Each row is a point. The last column is the point's height on a tilted bowl or saddle (a function of degree 2), plus a little noise. Along how many of its main directions does it bend up, bend down or stay straight?

Points, 9 rows:
[[-0.17 -0.68 -0.78]
 [ 0.29 -0.86  0.69]
 [-0.13 -0.21 -0.08]
 [-0.01 -0.14  0.06]
 [-0.57 -0.08  0.10]
 [ 0.13 -0.13  0.17]
 [-0.24  0.37  0.14]
 [ 0.04 -0.27  0.09]
 [ 0.17 -0.67  0.31]]
Directions: 1 up, 1 down, 0 straight

Points, 18 rows:
[[-0.41 -0.46 -0.54 -0.49]
 [ 0.07 -0.33 -0.24 -0.35]
 [ 0.35 -0.08 -0.36 -0.25]
 [-0.09 -0.69 -0.01 -0.67]
 [-1.17  0.02 -0.39 -0.39]
 [ 0.21  0.35 -0.18 -0.05]
 [ 0.26 -0.50  0.50 -0.62]
 [-0.01 -0.45 -0.52 -0.54]
 [-0.04  0.02  0.61 -0.39]
 [ 0.38 -0.27  0.06 -0.27]
 [ 0.27  0.12  0.21 -0.07]
 [-0.08 -0.12  0.66 -0.49]
 [ 0.24  0.63 -0.14 -0.08]
 [ 0.24  0.49  0.21 -0.04]
 [-0.26 -0.07 -0.23 -0.20]
 [-0.45 -0.43  0.09 -0.47]
 [ 0.70  0.03 -0.07 -0.08]
 [ 0.08 -0.05 -0.41 -0.23]]
Directions: 0 up, 2 down, 1 straight

Points, 18 rows:
[[ 0.29  0.30  0.02 -0.23]
 [ 0.15 -0.42 -0.28 -0.02]
 [ 0.75 -0.17 -0.28 -0.50]
 [ 0.11  0.04  0.36 -0.19]
 [-0.52 -0.01 -0.04 -0.14]
 [ 0.37 -0.13  0.04 -0.20]
 [ 0.43  0.45  0.39 -0.34]
 [-0.35 -0.42  0.30 -0.18]
 [-0.20 -0.12 -0.07 -0.01]
 [ 0.20  0.08  0.36 -0.21]
 [ 0.27 -0.01 -0.55 -0.12]
 [ 0.91 -0.61  0.94 -1.29]
 [-0.25  0.19  0.26 -0.21]
 [ 0.11 -0.12 -0.11 -0.05]
 [-0.84 -0.67 -0.30  0.01]
 [-0.20 -0.13 -0.13  0.01]
 [ 0.56 -0.07  0.29 -0.37]
 [ 0.09  0.42  0.30 -0.27]]
Directions: 0 up, 2 down, 1 straight

Points, 21 rows:
[[-0.46 -0.53  0.49  0.36 -0.67]
 [ 0.16  0.18 -0.52 -0.32 -0.20]
 [-0.35 -0.85  0.19  0.73 -1.13]
 [ 0.44  0.07 -0.01 -0.41 -0.05]
 [-0.20  0.53 -0.42  0.36 -0.27]
 [ 0.31  0.56  0.22  0.09 -0.01]
 [-0.19 -0.04 -0.34 -0.23 -0.02]
 [-0.07  0.34  0.39 -0.25  0.14]
 [-0.03  0.14  0.13 -0.38  0.10]
 [-0.22 -0.32  0.15 -0.05 -0.04]
 [ 0.07  0.28  0.60  0.21 -0.01]
 [-0.30  0.14 -0.33  0.22 -0.04]
 [-0.51  0.19  0.68 -0.22 -0.18]
 [-0.26 -0.26  0.48 -0.14 -0.14]
 [-0.79  0.29  0.87  0.12 -0.62]
 [ 0.25  0.15  0.52  0.41 -0.15]
 [-0.14 -0.23 -0.68  0.48 -0.46]
 [-0.08  0.31 -0.78  0.41 -0.54]
 [-0.03  0.14  0.20 -0.45  0.07]
 [ 0.36 -0.30 -0.33 -0.03 -0.15]
 [-0.04 -0.42 -0.54 -0.10 -0.25]]
Directions: 0 up, 4 down, 0 straight

Points, 44 rows:
[[-0.16  0.38 -0.10  0.07 -0.08 -0.55  0.26]
 [-0.78  0.48  0.47 -0.78 -0.03 -0.48  0.64]
 [ 0.29  0.30 -0.33  0.38 -0.16  0.60  0.18]
 [ 0.31  0.30  0.33 -0.43 -0.46 -0.06  0.48]
 [ 0.53 -0.09  0.43  0.30 -0.15 -0.03  0.43]
 [ 0.11  0.27  0.12  0.22 -0.15  0.01  0.27]
 [ 0.18 -0.16  0.37 -0.12 -0.02  0.63  0.35]
 [-0.30  0.31  0.42  0.13  0.26 -0.11  0.16]
 [ 0.23  0.17 -0.10  0.17  0.00  0.64  0.15]
 [ 0.56  0.06  0.10 -0.44 -0.20 -0.04  0.41]
 [-0.46 -0.39 -0.61 -0.63  0.34  0.08  0.26]
 [-0.33  0.24  0.38 -0.05  0.44 -0.38  0.05]
 [-0.61 -0.29  0.09  0.63 -0.36 -0.21  0.24]
 [ 0.43 -0.24  0.56 -0.22  0.18 -0.32  0.14]
 [-0.09 -0.20 -0.01  1.18  0.30  0.70  0.81]
 [-0.39 -0.44  0.13 -0.23  0.24  0.40  0.17]
 [ 0.23  0.18  0.22 -0.34  0.49 -0.45  0.23]
 [-0.47 -0.05  0.27 -0.05 -0.42  0.25  0.34]
 [-0.06  0.11  0.21  0.42  0.47 -0.11  0.20]
 [-0.89  0.37  0.32  0.07 -0.61  0.75  0.89]
 [ 0.04  0.18 -0.52 -0.15 -0.27 -0.47  0.32]
 [-0.94 -0.28  0.45 -0.52  0.47  0.38  0.50]
 [-0.49 -0.33 -0.28  0.58  0.25 -0.01  0.23]
 [ 0.22  0.13 -0.32 -0.38  0.44  0.00  0.20]
 [ 0.05 -0.39 -0.21  0.37  0.31 -0.18  0.18]
 [-0.24 -0.08 -0.24  0.59 -0.66  0.50  0.49]
 [ 0.00  0.12 -0.02  0.18  0.49 -0.20  0.18]
 [ 0.46  0.34  0.00 -0.14  0.02  0.04  0.33]
 [-0.61 -0.27 -0.07 -0.24  0.05  0.16  0.15]
 [-0.40  0.02  0.12 -0.49 -0.34  0.03  0.31]
 [ 0.41  0.21  0.51  0.17 -0.01 -0.50  0.29]
 [ 0.19  0.28  0.49  0.00  0.83 -0.44  0.31]
 [ 0.03  0.07  0.13  0.21  0.18 -0.40  0.10]
 [ 0.10  0.51  0.67 -0.01  0.57  0.25  0.49]
 [ 0.30 -0.22 -0.41 -0.58 -0.23  0.06  0.27]
 [-0.35 -0.65 -0.13  0.09  0.46  0.03  0.07]
 [ 0.24 -0.52  0.25 -0.08 -0.09 -0.61 -0.11]
 [-0.11 -0.52 -0.09 -0.24 -0.16  0.25  0.18]
 [ 0.12 -0.25  0.17 -0.68  0.69 -0.23  0.26]
 [-0.54 -0.11  0.15 -0.46  0.01 -0.31  0.11]
 [-0.15 -0.38  0.06 -0.58  0.01 -0.14  0.13]
 [ 0.10 -0.01 -1.11 -0.03  0.50 -0.39  0.61]
 [-0.20  0.76 -0.10 -0.55 -0.13 -0.27  0.43]
 [-0.11  0.19 -0.58  0.86 -0.41 -0.76  0.88]]
Directions: 5 up, 1 down, 0 straight

Points (69 x 9):
[[ 0.09  0.55  0.38  0.02  0.01 -0.34 -0.02 -0.33  0.12]
 [-0.37 -0.20 -0.15  0.49  0.25 -0.14  0.72  0.36 -0.84]
 [-0.49 -1.09 -0.08 -0.20 -0.23  0.64  0.05  0.16  0.21]
 [ 0.48  0.62  0.02  0.69  0.56 -0.16 -0.22 -0.17  0.32]
 [-0.01 -1.21  0.60  0.08  0.12  0.01  0.13 -0.10 -0.24]
 [ 0.18  0.18  0.04  0.37  0.09 -0.02  0.14 -0.02 -0.06]
 [ 0.21  0.21  0.59  0.20 -0.25  0.61  0.24  0.06 -0.30]
 [-0.03 -0.79  0.14 -0.21  0.13  0.68  0.66  0.29 -0.26]
 [-0.12 -0.08 -0.22  0.50  0.37  0.45 -0.50 -0.34  0.05]
 [ 0.47 -0.06 -0.09  0.30  0.01  0.47 -0.26  0.07  0.03]
 [-0.58 -0.08  0.26  0.38  0.23  0.03  0.07  0.09 -0.40]
 [-0.02 -0.25  0.69  0.10  0.03 -0.04  0.28  0.00 -0.30]
 [-0.38  0.07 -0.58 -0.52 -0.08 -0.38 -0.02  0.24  0.14]
 [-1.29  0.21 -0.31 -0.28  0.30  0.64 -0.47 -0.39 -1.04]
 [ 0.25 -0.39 -0.58 -0.77  0.11  0.16 -0.25 -0.52  0.67]
 [-0.71 -0.13  0.46  0.23 -0.24  0.13 -0.06  0.71 -0.19]
 [ 0.23  0.27 -0.46  0.35 -0.53  0.18  0.87  0.16 -0.75]
 [ 0.66 -0.34  0.02  0.06  0.00 -0.15  0.19 -0.17  0.00]
 [ 0.11  0.45 -0.93 -0.32  0.19 -0.29 -0.56  0.19 -0.02]
 [ 0.10  0.69  0.49 -0.04 -0.25  0.19 -0.36 -0.06 -0.02]
 [ 0.22  0.66  0.34  0.40 -0.77  0.25 -0.21 -0.17  0.02]
 [-0.27  0.54  0.19  0.00 -0.05  0.77  0.10  0.22 -0.22]
 [-0.15  0.69 -0.10 -0.06  0.41 -0.21  0.36 -0.44 -0.03]
 [-0.06  0.12 -0.14  0.47  0.13  0.08  0.44  0.09 -0.40]
 [ 0.10  0.56  0.23  0.00  0.16  0.35 -0.34 -0.06 -0.01]
 [-0.37 -0.32 -0.40  0.36 -0.06  0.47 -0.12  0.08 -0.12]
 [-0.32  0.59 -0.17 -0.08 -0.18 -0.62 -0.29 -0.21 -0.03]
 [ 0.14 -0.13 -0.63 -0.24 -0.44  0.17 -0.07 -0.14  0.41]
 [-0.19 -0.91 -0.20  0.21  0.50  0.55  0.18 -0.94  0.12]
 [-0.28  0.38  0.36 -0.06 -0.53  0.02  0.06  0.81  0.22]
 [-0.15 -0.17  0.32 -0.41 -0.69  0.20 -0.81  0.44  0.48]
 [-0.43  0.03 -0.88  0.44  0.20 -0.09  0.84  0.47 -1.12]
 [-0.10 -0.10 -0.08 -0.04  0.01  0.22 -0.36 -0.27  0.15]
 [ 0.46 -0.41  0.26 -0.13  0.25 -0.29  0.53  0.34 -0.35]
 [ 0.02  0.16  0.26  0.22 -0.74 -0.20  0.30  0.44 -0.02]
 [ 0.30  0.02  0.00  0.71  0.59 -0.38  0.07 -0.29  0.52]
 [ 0.42  0.36  0.18  0.16 -0.48 -0.08  0.40 -0.45 -0.18]
 [-0.42 -0.30 -0.28  0.39 -0.17  0.09  0.35  0.21 -0.32]
 [-0.52  0.02  0.59  0.35 -0.26  0.39  0.00 -0.21 -0.32]
 [-0.16  0.21  0.15  0.18  0.49 -0.02 -0.21 -0.08  0.02]
 [-0.07  0.38  0.09  0.38  1.30 -0.23 -0.38  0.10  0.12]
 [ 0.20  0.00  0.27  0.10  0.55  0.10 -0.46  0.05  0.14]
 [ 0.15  0.53  0.28 -0.10  0.16 -0.24 -0.18  0.23 -0.21]
 [-0.55 -0.11  0.29  0.54 -0.38 -0.32 -0.19 -0.09 -0.02]
 [ 0.13 -0.02 -0.42  0.56 -0.80  0.00 -0.50 -0.38 -0.31]
 [-0.02  0.00 -0.19 -0.46 -0.16  0.29 -0.20  0.15  0.37]
 [ 0.05  0.10  0.23  0.28  0.46  0.87 -0.44  0.70 -0.09]
 [ 0.48 -0.22 -0.63 -0.34 -0.39  0.33 -0.55  0.90  1.14]
 [-0.09 -0.12  0.06 -0.91 -0.32 -0.10  0.27 -0.05 -0.04]
 [-0.29 -0.10  0.56  0.39  0.15 -0.26 -0.59 -0.26  0.12]
 [-0.07 -0.09 -0.06 -0.03  0.02  0.28 -0.27 -0.16  0.13]
 [ 0.23  0.78  0.19  0.66  0.08  0.33 -0.69 -0.11 -0.05]
 [ 0.02  0.19  0.26 -0.14 -0.26  0.11 -0.42 -0.41  0.06]
 [-0.02  0.22  0.23 -0.05 -0.29 -0.21  0.44 -0.09 -0.19]
 [ 0.11 -0.26  0.42  0.00  0.16  0.00 -0.48  0.08  0.05]
 [ 0.04  0.11  0.10 -0.19  0.61  0.37 -0.09 -0.01  0.03]
 [-0.52 -0.62 -0.24 -0.45 -0.03 -0.01  0.56 -0.54 -0.18]
 [-0.91  0.22  0.41  0.33  0.41 -0.41  0.48 -0.10 -0.77]
 [-0.22 -0.05 -0.77 -0.12 -0.01 -0.22  0.74 -0.37 -0.11]
 [-0.17 -0.33 -0.44 -0.05 -0.17  0.44 -0.16  0.01  0.31]
 [-0.03 -1.08 -0.48 -0.32 -0.16  0.32  0.42 -0.09  0.43]
 [-0.33 -0.26  0.18  0.18  0.50 -0.82  0.06 -0.22  0.22]
 [ 0.18 -0.71 -0.41 -0.22  0.35  0.27 -0.09 -0.16  0.64]
 [-0.18  0.03  0.44 -0.23 -0.05 -0.03  0.03 -0.04 -0.13]
 [ 0.05 -0.61 -0.48  0.15 -0.21 -0.26 -0.49 -0.21  0.27]
 [-0.09  0.71  0.01  0.18 -0.19 -0.59 -0.29  0.01 -0.10]
 [ 0.28 -0.12 -1.11 -0.12  0.48 -0.13  0.11  0.44  0.34]
 [-0.05 -0.17 -0.54 -0.12 -0.10  0.35 -0.45  0.29  0.46]
 [-0.02  0.53  0.13 -0.31 -0.02 -0.45 -0.11 -0.10 -0.15]]
Directions: 2 up, 4 down, 2 straight

Points:
[[ 0.37  0.12 -0.60  0.71 -0.64 -0.03  0.23 -0.20  0.41]
 [ 0.40  0.14 -0.70  0.07 -0.69 -0.43 -0.10  0.09  0.56]
 [ 0.38  0.14  0.30  0.03 -0.15 -0.50 -0.18  0.00  0.24]
 [ 0.22 -0.43 -1.14 -0.67 -0.27 -0.24 -0.17  0.22  0.66]
 [-0.22 -0.17 -0.46  0.15  0.74 -0.02  0.00  0.25  0.19]
 [-0.62  0.22 -0.09 -0.16  0.47  0.16 -0.22 -0.39 -0.11]
 [ 0.68 -0.17  0.33  0.62  0.31  0.24 -0.24 -0.35  0.27]
 [ 0.26 -0.04  0.27  0.11  0.22  0.50 -0.36 -0.04  0.11]
 [-0.46 -0.05 -0.33  0.15  0.14  0.55 -0.07 -0.06  0.10]
 [-0.16  0.08 -0.28  0.11 -0.29 -0.61 -0.37  0.00  0.16]
 [ 0.22  0.22 -0.36 -0.04 -0.16  0.16 -0.38  0.39  0.27]
 [ 0.14  0.91 -0.73 -0.64 -0.08 -0.53 -0.95  0.08  0.92]
 [-0.08 -0.10 -0.48  0.14 -0.55  0.16  0.39 -0.35  0.32]
 [-0.40  0.24  0.13 -0.10  0.28 -0.12 -0.20 -0.02 -0.03]
 [-0.41 -0.63  0.19  0.52  0.18 -0.56  0.59  0.65  0.95]
 [ 0.47  0.27 -0.52  0.66  0.08 -0.39 -0.19  0.37  0.32]
 [-0.32  0.25  0.16  0.07  0.94  0.04 -0.05 -0.35  0.03]
 [-0.26  0.45 -0.12 -0.24 -0.10 -0.65  0.39 -0.38  0.08]
 [ 0.25  0.15  0.08  0.27 -0.06 -0.30 -0.16 -0.30  0.05]
 [ 0.25  0.42 -0.09  0.05  0.13  0.28  0.08 -0.54 -0.07]
 [-0.16 -0.44  0.09 -0.34 -0.31 -0.83  0.38  0.31  0.57]
 [ 0.40 -0.23 -0.15 -0.49  0.43  0.23 -0.96  0.03  0.21]
 [-0.03  0.01 -0.28 -0.20 -0.54  0.87 -0.07  0.09  0.22]
 [ 0.16  0.18 -0.08 -0.72 -0.19 -0.17 -0.11  0.59  0.48]
 [ 0.18 -0.49  0.31  0.29 -0.11  1.02 -0.47  0.57  0.21]
 [-0.22  0.35 -0.44  0.18 -0.30 -0.06 -0.63 -0.09  0.20]
 [-0.55  0.00 -0.23 -0.07 -0.64  0.44  0.12  0.36  0.16]
 [ 0.08 -0.11 -0.05 -0.19 -0.26  0.41 -0.01  0.56  0.20]
 [ 0.19  0.03  0.33 -0.06 -0.32  0.54 -0.48  0.49  0.18]
 [ 0.24  0.31 -0.30  0.65 -0.53 -0.31  0.66 -0.09  0.38]
 [-0.34  0.26 -0.48 -0.11 -0.26 -0.18  0.03 -0.33  0.11]
 [ 0.58 -0.49  0.37  0.23  0.37  0.33 -0.05  0.24  0.31]
 [ 0.15 -0.34  0.01 -0.70  0.62  0.53  0.18 -0.05  0.28]
 [ 0.67  0.31  0.26 -0.12 -0.14  0.15 -0.57 -0.22  0.36]
 [-0.17  0.56  0.47  0.01 -0.23  0.16  0.20 -0.15  0.01]
 [ 0.43 -0.48  0.60  0.41  0.28 -0.05  0.09 -0.34  0.39]
 [-0.04  0.55 -0.33 -0.29 -0.10  0.25 -0.15 -0.11  0.11]
 [-0.11  0.00  0.04 -0.02  0.92  0.20  0.37 -0.31  0.05]
 [ 0.29 -0.02 -0.21  0.04 -0.54 -0.39  0.23  0.21  0.33]
 [ 0.09  0.03  0.45  0.27 -0.23 -0.11  0.20 -0.20  0.11]
 [-0.06 -0.25  0.46 -0.08  0.09  0.11  0.29 -0.56  0.12]
 [ 1.08 -0.09 -0.47  0.30  0.01  0.07  0.29  0.26  0.28]
 [-0.83 -0.62 -0.72 -0.17  0.35 -0.03  0.54  0.34  0.73]
 [-0.20  0.58 -0.58 -0.13 -0.45  0.19 -0.13  0.27  0.49]
 [-0.12 -0.05  0.01  0.08 -0.52  0.04  0.31  0.39  0.19]
 [-0.09 -0.44  0.37  0.35  0.08 -0.50  0.12 -0.31  0.30]
 [-0.31 -0.05  0.23 -0.27 -0.31 -0.26  0.13 -0.17  0.03]
 [ 0.07 -0.26  0.63 -0.77  0.26 -0.13 -0.13 -0.65  0.24]
 [ 0.08  0.40 -0.06  0.06  0.43 -0.38 -0.82  0.55  0.53]
 [ 0.19  0.15 -0.58 -0.29  0.40  0.24  0.04 -0.27  0.01]
 [-0.45  0.25  0.00  0.31  0.29 -0.14 -0.30 -0.86  0.13]
 [-0.28  0.40  0.44 -0.16 -0.29  0.00  0.68  0.00  0.07]
 [ 0.04  0.27 -0.21  0.39 -0.19  0.62  0.19 -0.39  0.21]
 [ 0.16 -0.37  0.07  0.11  0.36 -0.14  0.07 -0.04  0.05]
 [ 0.43 -0.59  0.00  0.64 -0.05 -0.18  0.16 -0.03  0.18]
 [-0.06  0.40 -0.23 -0.07  0.14  0.21  0.76 -0.32  0.00]
 [-0.36 -0.15  0.06 -0.65 -0.33 -0.72  0.33  0.09  0.39]
 [ 0.56  0.00 -0.12  0.21  0.36 -0.87 -0.20 -0.31  0.09]
 [ 0.59  0.18  0.13  0.30  0.35 -0.16 -0.52  0.07  0.22]
 [-0.55  0.08 -0.63  0.86 -0.41 -0.01  0.36 -0.10  0.65]
 [-0.40 -0.02 -0.38 -1.18 -0.24 -0.72  0.71  0.83  1.45]
 [-0.16 -0.15 -0.17 -0.48  0.27  0.26 -0.35 -0.04 -0.10]
 [-0.19  0.70  0.13 -0.69 -0.09 -0.03 -0.33  0.70  0.59]
 [-0.35 -0.01 -0.06 -0.41 -0.13  0.35 -0.40 -0.32 -0.13]
 [-0.24 -0.10 -0.20  0.31 -0.27  0.52 -0.42  0.20  0.02]
 [-0.18  0.33  0.22  0.35 -0.16 -0.32 -0.03 -0.01  0.19]
 [-0.09  0.04  0.97 -0.60  0.26 -0.36 -0.10 -0.14  0.33]
 [-0.02 -0.50  0.68 -0.20  0.25 -0.43 -0.13 -0.22  0.34]
 [ 0.33  0.71 -0.36  0.52  0.18  0.30  0.44  0.01  0.15]]
Directions: 5 up, 1 down, 2 straight
